Each row is a point. Any point is a mix of the corners, with weights that add up to 1. It lies inside the corners' shape when no weight is negative. Say inside or outside, and name the corners with a negative weight.

Corners:
(1): [ 0.57 -0.02]
(2): [-0.29 -0.43]
(3): [-0.70 -0.10]
Points:
[ 0.12 -0.09] => inside
[-0.49 -0.22] => inside
[ 0.32 -0.10] => inside
[-0.52 -0.10] => inside
[-0.50 -0.20] => inside
[-0.53 -0.19] => inside
[-0.72 -0.20] => outside (1)
[-0.79 -0.16] => outside (1)
[-0.28 -0.40] => inside

Corners:
(1): [ 0.18  0.29  0.93 -0.12 -0.22  0.64  0.70 -0.53]
(2): [-0.01 -0.55  0.31  0.29  0.76  0.67 -0.34  0.34]
(3): [-0.96  0.35 -0.18 -0.79  0.32 -0.99 -0.55  0.07]
(4): [ 0.36  0.36 -0.54  0.50  0.05  0.48  0.47 -0.10]
(5): [-0.47 -0.30 -0.24 -0.93 -0.63 -0.55 -0.11  0.21]
(6): [ 0.05 -0.79  0.54  0.08  0.49 -0.49 -0.35 -0.37]
(7): [ 0.08  0.08  0.28 -0.58  0.47 -0.12 -0.65 -0.31]
(8): [ 0.10 -0.08  0.32 -0.07 -0.26  0.74  0.25 -0.79]
(9): [ 0.02  0.23  0.51  0.99  0.31  0.04 -0.85 -0.13]
Points:
[-0.14  0.28  0.20  0.06  0.50  0.22 -0.20  0.05] => outside (5, 6, 8)
[-0.20 -0.09  0.28 -0.30  0.10 -0.14 -0.34 -0.20] => outside (4)
[-0.14 -0.21  0.32  0.11  0.43 -0.14 -0.76 -0.06] => outside (1, 4)
[-0.05 -0.15  0.25  0.09  0.20  0.33 -0.18 -0.15] => inside
[ 0.09 -0.26  0.39 -0.22  0.20  0.15  0.03 -0.10] => outside (3, 8, 9)
[-0.13 -0.03  0.08 -0.28  0.07 -0.04 -0.13 -0.07] => inside
